Rows are points. The last column is the point's height on a tilted bowl or saddle (a function of degree 2), plus a little noise. Along how many of its main directions does it bend up, bend down or stay straight?

Points (18 x 4)
[[ 0.3  1.7 -4.3  1.4]
 [-0.2 -0.6 -3.8  1.2]
 [-0.9 -4.6  5.0  7.8]
 [-4.1 -1.3 -0.3 -0.1]
 [ 2.7 -2.7 -2.1  2.7]
 [ 2.5  2.3  2.8  0.5]
 [-1.7 -4.6 -0.6  5.0]
 [ 0.8 -1.1  2.9  0.1]
 [ 0.1  3.4  1.5 -1.7]
 [-0.1 -3.6  0.2  2.5]
 [ 4.8  1.1  2.7  2.2]
 [ 0.3 -0.1 -2.2 -0.3]
 [-1.9  1.0 -5.8  1.6]
 [-2.0 -1.1 -0.3 -0.9]
 [-7.2 -1.0  1.3  2.2]
 [ 1.3  1.4 -3.2  1.2]
 [ 0.1 -3.8 -0.5  2.8]
 [ 2.4  4.0  4.4  2.5]]
Directions: 2 up, 0 down, 1 straight

Points (25 x 5)
[[ 2.7  4.0 -2.0  1.4 -0.9]
 [-4.4  0.5 -5.4  0.5 -1.6]
 [-4.4 -3.6 -1.1  0.1 -0.1]
 [-0.7  6.6  0.4 -3.2  6.7]
 [-0.4  1.2  0.0  0.1 -0.5]
 [-3.1  0.3  2.9  0.3 -3.1]
 [-3.3 -1.8  1.7  4.8  0.0]
 [ 3.2 -2.5  1.8  0.4 -1.3]
 [-0.3 -4.0 -3.4  1.0  1.3]
 [ 1.1  4.8  3.0 -5.5  7.4]
 [-1.1  0.2 -0.5  0.0 -0.6]
 [ 8.6 -0.3 -0.7  2.3 -1.0]
 [ 1.9  3.8 -0.6  3.9  1.3]
 [-0.2 -0.5  3.1 -4.6  0.3]
 [ 1.4 -4.4  2.2 -0.9 -1.5]
 [-2.4  2.8 -2.3 -5.7  5.7]
 [-2.9 -0.7 -1.9  0.9 -0.3]
 [-1.9 -0.5 -1.7  3.4  0.9]
 [ 1.1 -0.8 -1.5 -2.9  0.6]
 [-0.6  3.1  0.6  4.0  1.6]
 [-0.9  5.0 -0.9 -3.3  4.3]
 [-4.1  0.8 -4.9 -3.5  0.8]
 [-0.6 -1.2  2.7  1.1 -2.9]
 [ 1.9  2.1 -2.0  0.5 -1.1]
 [-0.2  0.0 -0.6 -2.2  0.3]]
Directions: 2 up, 1 down, 1 straight

Points (38 x 7)
[[ 0.1 -1.2 -1.0 -1.9  6.5  5.8  5.7]
 [-1.1  3.9 -1.5  2.3  0.7  4.3  1.7]
 [-1.3  1.7  2.1 -2.8  2.7  3.4  2.3]
 [ 0.4  2.2 -3.8  1.7  2.0  2.0  1.9]
 [-1.6  2.2 -2.6  1.2 -1.4 -2.0  1.1]
 [-0.3 -4.0 -1.7  3.9 -0.3  3.1  3.7]
 [ 1.6  2.6  4.0 -0.8  0.3  2.1  0.6]
 [-1.9  0.3  3.8  2.6 -0.4 -2.2  1.3]
 [ 2.0 -0.2  0.8 -1.8  4.3 -3.4  1.3]
 [ 1.4 -3.7  4.5 -1.8 -1.6  2.5  3.4]
 [ 2.4  0.6 -3.5  5.1  0.1  0.4  2.3]
 [ 2.1  5.3 -1.6  0.1 -0.5  1.4  0.3]
 [ 1.2 -4.5 -0.5 -0.6  0.0  3.9  3.3]
 [-1.4  1.3 -3.8 -2.2 -2.9  2.7  1.4]
 [ 0.8 -2.3 -5.1 -4.4 -3.9  2.6  3.8]
 [ 0.5 -0.8  0.9  3.4  2.9  2.4  2.0]
 [ 0.0  0.9  3.2 -4.8  4.4  2.2  3.7]
 [ 2.8  0.6  2.9 -1.3  1.8 -2.9  0.9]
 [-2.9  0.2  2.5  2.2  4.0 -2.0  2.1]
 [-2.6  1.2 -0.6  3.4 -0.9 -0.4  1.3]
 [-2.3 -2.6  2.5 -4.1 -1.8 -0.4  1.9]
 [-0.9 -0.9 -5.1  5.2 -4.1  3.6  5.0]
 [ 0.5  3.9 -0.9  5.0 -1.5 -2.2  1.8]
 [ 2.6  3.1  0.0  2.1 -1.7 -2.5  0.5]
 [ 0.9  2.9  3.5  0.6  2.4 -4.6  1.5]
 [-0.2  5.1 -0.2 -0.4 -1.7 -3.0  0.7]
 [-1.1  1.8 -2.0  3.6 -0.7  2.5  1.5]
 [ 0.7  2.3 -0.2 -1.6  4.4 -0.2  1.6]
 [ 1.7  2.7  1.1 -3.7 -1.0  0.2  0.2]
 [-3.7 -3.6  2.9 -5.4  2.1  5.3  6.6]
 [-2.2 -2.2 -0.3 -0.3 -0.9 -3.5  0.9]
 [-1.1  6.4  0.2  4.6 -2.8  3.9  1.2]
 [-1.6 -0.3  4.1 -4.2 -2.1 -0.2  1.5]
 [ 3.1 -4.8 -2.1  2.1 -6.1  4.2  5.7]
 [ 0.4  1.2  2.7  5.2  0.1  1.9  1.6]
 [-3.5  0.2  1.2 -3.9  0.4  0.2  1.2]
 [-2.5 -7.7 -4.0 -0.3 -2.1 -2.4  5.1]
 [-0.3 -2.7 -1.9 -3.3 -2.2  0.3  1.7]]
Directions: 5 up, 0 down, 1 straight
